Each row is a point. Before rounding, the points of a table are all equally far from one centre. They may lie mostly on one side of it. Where is the centre, to within rounding?
In the rows, 128 means zero.

Points (9 x 3):
[[168 170 144]
 [167 154 150]
 [132 193 131]
 [103 161 145]
 [109 158 126]
 [144 194 151]
 [136 139 166]
 [136 181 170]
 [146 133 152]]
Centre: [136 163 143]

Points:
[[144 127 163 144 117 146 193 126 167 150 180]
 [143 127 154 134 118 104 137 142 199 176 126]
 [114  94 170 156 122 105 148 132 189  99 122]
 [152 110 187 175 129 102 148 176 162 137 154]
 [127 126 138 183 143 180 129 127 178 112 159]
 [122 132 183 154 156 120 161 180 168 148 163]
 [188 113 148 152 161 114 162 136 173 104 179]
 [148 122 187 152 114 112 179 116 201 117 129]
 [119 140 140 141 129  74 162 134 194 145 156]
 [138 128 112 164 159  89 134 114 170 145 151]
 [139 133 148 107 108 126 146 174 217 105 133]
 [107 109 148 153 114 132 128 151 144 145 188]
 [141 113 146 123 106 137 183 109 182  92 170]
 [160  97 168 170  95 121 162 140 186 129 166]
 [139 111 151 170 127 158 103 158 175 119 183]]
Centre: [145 142 149 142 127 128 141 139 162 117 145]

Points:
[[114 168 149 176 111  70 125 120  91 130 103 138 129 113 146 131 183 174
  145 122 170 120 117 121]
 [165 185 181 138 128 125 109 110  99 107 139 105  95 109 151 172 148 147
  124 148 126  81 133 153]
 [113 204 144 151 106 122 100 120 127 109 178 139 121  65 103  98 156 119
  170 144 119 107  73 146]
 [122 119 123 151 106 150 114  96 107 126 117 146 150 103 138 137 214 125
  143 180 117 131  78 115]
 [135 185 114 147 124 131 163 130  90 112 133 182 114  87 133  86 179 135
  174 170 155  94 116 120]
 [142 157 157 143 135 101  90 166  90 123 143 165 139 111 141  93 195 141
  173 182 114  86  46 129]
 [163 141 127 159 159 109 156 150  84 151 131 161 135 128 153 130 150 116
  150 119 140 104 158 192]
 [159 203 168 111  53 108 125 124 105 131 160 146 112 101 112 122 147 126
  148 161  96  63 128 181]
 [152 171 102 167 123 115 140 142 123 149 118 198 149 146 130  99 176 112
  173 187 131 107  94 143]
 [117 111 138 139 148 127 116 176 110 137 133 142 135 121  86 109 166 104
  138 204 164  79 138 126]
 [135 164 194 152 127 160  93 142 147 164 155 149 125 144 106 117 136 110
  159 197  91  96 122 166]
 [105 141 170 156 120  96 105 165 109 103 128 205 110 123 127  96 193 129
  158 155 127  99  73 138]
 [140 180 162 165 130 146 115 112 110 113 161 178 128  82 148 108 136 106
  158 141  92  59 114 151]
 [168 148 118 157 132 141 134 170 138 152 126 149 110  98 195  74 146 125
  169 138 127  77 152 137]
 [138 173 166 166 126 140 124 122 149 137 152 145 140 109 151  84 158 113
  180 141 151  42 119 126]
 [172 180 184 150 114 118 156 131  77 176 139 165  89  81 151 115 153 153
  159 159  98 109 137 125]
 [113 152 168 160 141 153 139 149 133  95 165 156 127 106 139 101 160 145
  160 185 142  81 156  96]
 [104 176 140 165 115 143  71 131  72 119 176 140 107  90 126  84 156 114
  127 155 125 160 110 134]
 [107 124 142 118 120  76 117 112 112  93 130 196 162 116 148 103 151 147
  175 178 117  54 147 114]
 [124 165 146 167 141 139 158 129  81 133 117 160 136 102 163 103 169 139
  192 139  87 114 100 131]
 [122 188 113 160 126 118 144 106  98 126 129 169 155 116 176 119 168 135
  204 150 122  65 110 171]
 [114 163 139 118 164 117  89 164 100 144 126 200 130 158 151 131 187 181
  161 146 133  67  79 128]
 [158 190 146 173 146 132  69 121  97 121 149 146 134  98 134 125 185 114
  155 125 157  99 120 161]
 [106 156 134 158 174 102 121 128  91 114 162 201 144  95 127 119 173  92
  157 186 117  87 104 128]
 [115 143 176 154 154  91 121 102  87 116 158 166 134 112 152 116 184  95
  155 154  90  52 131 125]
 [132 203 166 163 115  92 136 156 129 141 192 156 143  75 138  92 151 139
  157 161 131  47 100 147]
 [181 162 177 122 146 136  95 145  93 124 136 176 131 108 155 100 168 139
  143 152 126  66 123 199]
 [131 178 164 126 125 127  94 120 103 106 126 184 131  87 121  93 178 127
  166 157 102  47 125 112]
 [123 156 125 186 154 108  93 121  93 113 113 122 137 136 171 102 168 134
  173 167 100 110 140 176]]
Centre: [115 150 134 111 113 108 109 138 119 156 158 147 124 116 154 126 155 136
 145 159 126 109 124 142]

Points (31 x 24):
[[140 171 155  98  98 165 184 181 103 157 111 113 101 107 191 136 145  99
  101 153 117 172 190 113]
 [133 165 141 128 109 166 174 204 109 160 116 112  79 111 189 150 133 155
   93 114 128 160 151 102]
 [144 178 130 142 100 171 139 160 106 157 106 137  83  97 197 150 118 117
  107 130 136 164 134 136]
 [147 142 140 126  64 145 142 187 112 110 151 109 122  91 189 136 106 145
  129 152 131 193 168 138]
 [152 143 107 124  94 147 150 150 115 163 106 106 122 113 195 137 132 111
   98 124  81 133 179 153]
 [120 125 128 137 127 141 143 189 107 188  95 131 100 111 165 176 142 147
  109 133 167 182 139 150]
 [156 134 138  98 127 173 161 189 105 117 130 125 118 103 199 140 134  94
  103 184 129 123 162 142]
 [ 88 171 138 102  83 168 131 187 116 179 113 100  88 139 160 140 173  98
  109 144 114 174 119 157]
 [152 108 148 114 103 147 195 171 127 154 127 104 104 123 186 161 159  94
   74 161 130 169 167 124]
 [136 151 168 118  73 125 147 140 101 118  92 132  89 122 184 154 126 150
  101 151 142 186 182 145]
 [146 156 161 128  59 153 149 167  87 125  83 117  85 100 177 127 135 125
  133 126 101 143 152 166]
 [131 102 115 117  79 163 146 175 101 129 148 121 121 116 219 139 158  96
  110 134 133 162 135 173]
 [134 122 117  92  77 149 161 163 117 129 113 153  96 109 196 135 137  75
   93 138 111 173 151 138]
 [110 159 141 141  96 139 172 163 118 141  96 115 113 119 167 135 156  69
  100 139  92 185 147 132]
 [116 127 110 101  88 164 149 191  90 112 114 105 107  77 216 164 141 136
   97 143 115 185 127 156]
 [144 137 179 124  99 130 137 194  78 108 105 111  93 110 184 155 143 114
   92 162 100 178 167 169]
 [142 138 138 139  73 157 153 148  89 131 100  93  78  92 168 151 113 110
  153 164 109 167 145 122]
 [133 137 141 125  99 151 152 145  98 139 102 112 100  95 192 185 149  85
   84 128 126 168 118 173]
 [127 149 123 137  93 162 174 202 113 119 121 125 109  88 188 146 135  99
  124 151 120 198 140 162]
 [140 166 130 102  91 171 166 185 140 147  96 123  93  99 188 129 138  90
  107 164 136 172 179 144]
 [136 120 137 161  71 171 161 171 103 124 127 128 113 103 155 131 172 108
  116 158 163 147 171 161]
 [102 146 169 141 100 147 161 179  91 142 137 158 103  93 161 169 131  94
  113 147 111 160 170 151]
 [126 125 163 111 128 149 126 157 102 134 133 145 106 141 211 155 135 126
   93 170 123 177 181 160]
 [127 117 161 113 120  89 138 142  63 147 119 114 126 102 202 146 133 119
   89 156 133 154 148 157]
 [124 153 165 121  85 170 189 176 137 126 102 113  95 108 184 177 131 102
  132 142 124 179 145 139]
 [ 92 155 173  91 120 135 159 149  88 157 111  83 130 126 189 173 149 155
   94 152 121 182 136 174]
 [113 165 104 100  78 131 161 185  77 137 126 129  95 121 192 145 156  83
  108 141 125 180 135 158]
 [134 165 123 105  95 140 179 175  98 152 115 100  69 124 189 175 155 148
  112 113 112 156 178 148]
 [121 161 126  86  93 145 169 159 124 131 126 122 102 131 196 183 168 120
  152 150 111 139 147 163]
 [154 126 111 110  59 159 173 161 116 107 102 125 118 133 189 133 125 125
  141 149 125 149 157 165]
 [141 119 144 146  81 122 180 178  91 139  95 131  99  94 170 146 156 107
  106 140 149 192 169 127]]
Centre: [121 133 139 106 102 145 144 168 107 139 121 105 112 115 158 140 142 131
 108 145 129 154 144 140]

Points, 30 rows:
[[152 123 116 152 131 162 103  77 113 131 159 175 158  86 159 106 199  88
  149 153 159 128 164 136]
 [194 126  96 138 114 161  91  99 161 121 164 123 154 119 141  69 191 106
  149 145 157 148 193 133]
 [134 119  89 133 153 178 105  98 114 127 183 154 136  84 188  94 180  94
  147 168 115 152 161 152]
 [152  79 123 146 110 152 108  80 125  92 162 152 120 127 163 129 206 119
  145 153 153 126  98 146]
 [136 130  61 126 116 138 110  61 159 153 160 129 184 118 170  97 190 108
  150 154 136 137 143 125]
 [150 122  93 135 131 165 136  83 109  93 174 142 139 140 178 116 180 104
  139 187 120 197 149 141]
 [132 118 108 141 148 151 124  69 113 113 187 154 151 123 163  69 179 101
  128 123 128 159 175 115]
 [157 109 110 146 142 144  98  97 100 100 153 129 178 108 151  81 186 101
  139 209 165 152 147 139]
 [151 112  83 141 138 107  65  91 130 104 177 154 170 118 136  97 160 115
  149 163 165 171 173 143]
 [164 125 103 116 177 131  88  85 105 103 169 164 156 113 157  78 174 111
  140 166 121 159 139 112]
 [132 157 143 130 109 151 106  66 122 155 138 154 156 114 153 118 190  70
  134 137 122 131 148 118]
 [151  96  86 141 105 130 105  84 160 126 186 148 182 123 144  81 171 116
  157 182 131 176 176 154]
 [143 145 108 154 118 154 112  63 115 127 172 157 152 120 154  99 191 112
   87 158 128 181 156 111]
 [153 131 124 133 122 190  69  74 106  92 186 143 127 106 153 123 158 108
  155 195 156 161 180 134]
 [111 104 127 107 130 138 102  79 133  87 199 162 150 119 159 109 159 103
  143 139 159 173 133 135]
 [117  77  92 123  84 156  89 118 126 114 162 152 183 147 150 111 179 146
  147 145 133 113 133 154]
 [145 146 115 144 141 164  90 135 156  92 186 148 155 129 152  95 151 140
  164 163 138 157 139 118]
 [172 102 117 123 133 114 117  80 124  94 156 155 140  81 155  81 193 120
  169 187 144 137 155 125]
 [131  98 108 116 134 167  76  98 127  99 144 159 155 118 157  66 157 100
  118 159 145 128 169 116]
 [134 136  80 114 132 167 111  57 139 117 198 153 172 113 169 107 162 121
  150 177 136 122 124 109]
 [170 136  95 131 134 148 149  77 123  87 212 152 150 141 170  74 187 123
  151 163 135 133 170 134]
 [162 124  82 121 146 141 115 100 143  81 179 161 168 138 142  92 172 130
  164 148 130 161 174 140]
 [121 131  83 122 103 149 114  90 117 137 164 130 192 107 183  91 164 114
  159 163 102 161 156 133]
 [139 144 104 126 116 128  84  95 109 110 152 152 179 105 180 109 168 117
  117 161 135 111 168 112]
 [166 127  81 134 124 144  98  98 118  72 177 135 131 133 172  80 197 105
  112 164 149 171 152 135]
 [172 126 124  94 148 127 128  99 103  82 159 163 123 125 162 109 214 110
  141 164 127 162 155 129]
 [165 123 132 175  91 118 120  75 131  86 153 147 142 124 140 110 167 111
  132 130 161 150 142 167]
 [140 122  87 167 122 154 121 108 134 112 159 150 169 130 124  75 185  93
  105 141 128 131 165 148]
 [146 170 127 139 118 120 109  68 101 121 155 149 161 133 182 115 199  81
  118 170 129 154 151 146]
 [158 145 103  98 121 119 113 103 128  92 214 155 164 110 116 122 184 128
  153 188 116 161 169 155]]
Centre: [146 127 114 113 117 141 108  92 113 152 169 127 117 140 134  98 162 132
 140 166 144 135 146 154]
